Each row of a before or after table is a point. The points were changed in one or more steps. Then noise was added and the rows were shuffled. The steps act on columns, c1 being the first. Name the steps. A step turns or swaps two columns, mirrors them in a line or flattens them onto one, adds a multiple of one to another, or multiplies or shifts one. Angles are multiples of 10 degrees, from the lower column toward the higher: turns from -170 to 170, lines from 10 to 170 but not 90. Use the fewest steps. Two steps may share a column if one is a turn and the other turns, adds or multiplies; they go together, in the order done. Otherwise the lowest column goes first.
In the rows, zero is written as 128.

Before (12 x 3)
[[100  72 120]
 [ 99 112 112]
 [120 140 109]
 [151 125 152]
 [108 120 235]
 [108 144 164]
 [114 133 119]
 [110 129 104]
 [120 111 143]
 [104 112 138]
 [106 125 163]
 [137 147 108]]
After (12 x 3)
[[128 121 247]
 [127 111 169]
 [128  72 203]
 [129 142  91]
 [126 145 139]
 [129 112 135]
 [129 124 169]
 [127 113 163]
 [128 132 111]
 [127 147  80]
 [130 126 156]
 [128 130 103]]
Steps: multiply c1 by 0; add -1.5 times c2 to c3

Before (14 x 9)
[[ 92 155 142  90  58 146 163  70 136]
 [117 176 138  99 145 101 146 108 125]
 [113 126 130 103 122  93 168  83 164]
 [156 164 107 143 102 102 193 110 105]
 [120 119 118 141 111 149 108 137 162]
 [113 138 105 143 181 127 156  81 105]
 [ 76 130 113 127  86 120 174  93 105]
 [134 139 101  81  95 128 154 104 159]
 [ 86 122 137  87 184 110 188 136 128]
 [119  99  90  75 135 108 124  97 151]
 [104 124 123  69  80 122 147  93 124]
 [ 87 167 143  93 120 143 147  96 133]
 [138 162  98 140 162 145 119 104 169]
 [141 111 185 127 125 158 107  91 128]]
After (14 x 9)
[[ 86 119 128  82 189 115 209 123 127]
 [138 112 157 141 125 178 100  96 131]
 [136 119 126  83  79 125 150  76 119]
 [126 128 118  95 123 104 171  73 161]
 [126 164 127 121 158 125 120 113 168]
 [162 141 120  73  96 119 143  92 163]
 [121 115 137 111 113 140 107 139 161]
 [ 96 135 125 174 181 119 171  87 106]
 [107 129 123 161  87 114 183 101 102]
 [190 168 116 159 107 106 176 123 108]
 [102 165 140 102 120 147 152  85 134]
 [146 155 144 103  57 146 165  65 138]
 [116 174 122 115 146 111 150 100 126]
 [118 105 112  74 131 100 129  77 146]]
Steps: add -0.5 times c5 to c1; turn c1 and c7 by -20 degrees; flatten c3 and c6 onto the line at 60 degrees; turn c4 and c8 by 20 degrees; add -0.7 times c9 to c4

Before (11 x 18)
[[101 122 167 133 190 139 134 125 139 147 128 119  74 129 162 179 101  94]
 [154 111 144 101 123 137 136 111  96 133 113 142  79 147 164 130 164  94]
 [124 114  91 160 182 126 109  87 128 158 172 181 150 100 134  95 111 170]
 [ 96 117 151 165 117  87 159  83 137 111 172 117 156 154 170 114 155  93]
 [129 121 108 172 152 165  93 166 110 123 111 152 101  95  82 156  96 167]
 [156 128 172 155 124  92 118 128 119 126 200 178 165 131 163 123  92 113]
 [ 76 116 162 125 149 121 144 157 162  94 152 157 143  93  86 162 132 116]
 [112 140  94 110 121 146 181 153 172 115 173 144 135 153  96 161  86 147]
 [103 148 169 136 152 164 131 155 113 113 152 157 167 111 173 167 119  85]
 [170 146 101 133 110 166 184 103  92 120 162 161 143  80  91 125 167 159]
 [107  85 137 108 152 103 108 134 146 108 138 104 163  85 135 111  82 118]]
After (11 x 18)
[[ 76 100 142 128 106 120 123 108  96 100 145 165 143  89  88 173 139 116]
 [170 159 114  81 155 165 114  99 161 123 162 161 144 100  74 112 170 159]
 [118 140  94 149  76 129 163 125 138 154 175 184 153 140  99  75 109 170]
 [113 160 107 102 129 150  90 104  86 113 176 149 138  90 148 172  82 148]
 [157  96 158 146 131  87 160 141 136 124 198 175 168 164 137 130  85 114]
 [157  98 130 123 144 137 105 103 161 132 113 142  71 162 158 106 164  97]
 [ 96  97 151 122  69 140 130  39 125 146 131 118  77 163 132 160  99  93]
 [106  85 110 157 105 103 117 162 116 111 135 100 156 146  85 123  85 125]
 [ 98 105 143 100 133  87 149  92 115 113 173 116 154 165 166  89 157  94]
 [128 141 110 137 108 164 179 129 153 124 106 147 101  91  91 172  94 170]
 [102 116 174 130 106 163 129 108 143 113 154 153 165 176 128 171 116  85]]
Steps: turn c2 and c3 by 40 degrees; turn c4 and c7 by 110 degrees; add 0.3 times c11 to c4; turn c5 and c9 by 170 degrees; turn c8 and c16 by 50 degrees; multiply c8 by 2; mirror c14 and c15 in the line at 50 degrees

Before (10 x 32)
[[140 177 185 116 121 145 139 157 151 113 151 146  76 123  90  85  99  68
  106 144 144 146 100 143 138  84 110 111 158 174 104 131]
 [110 164 108 114 123  59 128 107 160  72 133 140  90 128 180  98  84 147
   83 114 117 107 141  71 131 156 129  97 136  83  87  89]
 [ 97 199 132 156 156 106 185 169 150 112  98 124 111 108 144 134 134 116
  135  75 167 111 184 124  89 173 129 135 151  85  92 146]
 [ 86 108 103 104 112 113 110  90 187 135 134  99 148 161  93 166 176 122
   89 117  95  64 106 123 165 130  83  62  89 107 149 101]
 [ 97 136 127 135 140 143 174 158 125 120  90 124 110 101 146 161 133 119
  143 126 139 127 150 128 100 175 126 142 146  91 132 153]
 [124 182 191 136 105 148 133 146 116 123 156 140 106 162  84 132 118  74
   80 134 115 148 133 126 108 107 116 102 121 182 130 149]
 [104 147 151 157 166 136 191 164 126 137  98 104 149 127 155 158 128 131
  137  98 138 136 166 137 135 157 116 138 165 111  84 152]
 [ 98 161 126 105 148 130 148 125 146 106 115 128  66 145 156 138 118 137
   98  89 161 154 167  96 115 123 122 102 169  89  92 109]
 [102 101 123 122 107 112  86 109 157 147 182  69 137 159 112 127 173 102
   73 148 109  65 104  96 158 134  59  80  95  83 161  82]
 [131 191 152 154  87 134 120 164 144 134 156 129 102 165 120 133 132  96
   81 148 134 123 110 157 126 100 149  91 153 150 138 156]]
After (10 x 32)
[[150 155 150 157 165 105 184 163 124 140  99 106 151 128 155 159 124 128
  140 100 136 109 164 133 134 154 116 136 104 111  82 122]
 [144 111 106 114 127 160 128 109 160  50 132 135  93 130 177  83  86 148
   77 119 119 117 136  69 131 158 132  95  92  88  86 186]
 [137 152 190 136  98 114 139 146 116 127 159 139 107 163  84 188 118  74
   81 134 114  76 133 129 110 110 120  98 145 182 129 132]
 [169 127 101 105 111 167 112  94 190 129 132  98 147 160  88 174 175 119
   92 116  99 183 107 123 161 129  83  58 146 106 147 171]
 [156 103 123 122 108 166  89 109 157 141 183  67 139 164 117 153 172 100
   71 151 108 188 107  99 160 135  57  85 141  87 164 177]
 [158 169 127 158 158 119 184 171 152 106  98 128 108 106 146 152 135 119
  137  75 170  83 190 123  89 175 129 133  99  83  87 162]
 [157 107 127 101 146  92 145 124 147 109 112 130  66 144 158 128 118 137
   96  88 157  86 172  94 113 125 119 103 102  88  92 141]
 [128 176 147 153  88 107 120 162 142 138 156 130 102 169 124 161 136 101
   81 153 133  83 110 158 125  97 148  86 110 148 136 150]
 [117 137 189 115 123  92 136 160 150 117 153 144  76 119  90 142  98  68
  106 146 147  80 103 139 137  85 115 111 117 171 100 139]
 [162 152 125 134 137 108 175 160 125 123  91 128 110  99 143 173 134 119
  146 125 140 124 150 124  99 174 126 143 129  90 133 121]]
Steps: multiply c1 by -1; turn c2 and c22 by -130 degrees; turn c2 and c32 by -120 degrees; turn c6 and c10 by 20 degrees; turn c6 and c29 by 140 degrees; add -1 times c18 to c16
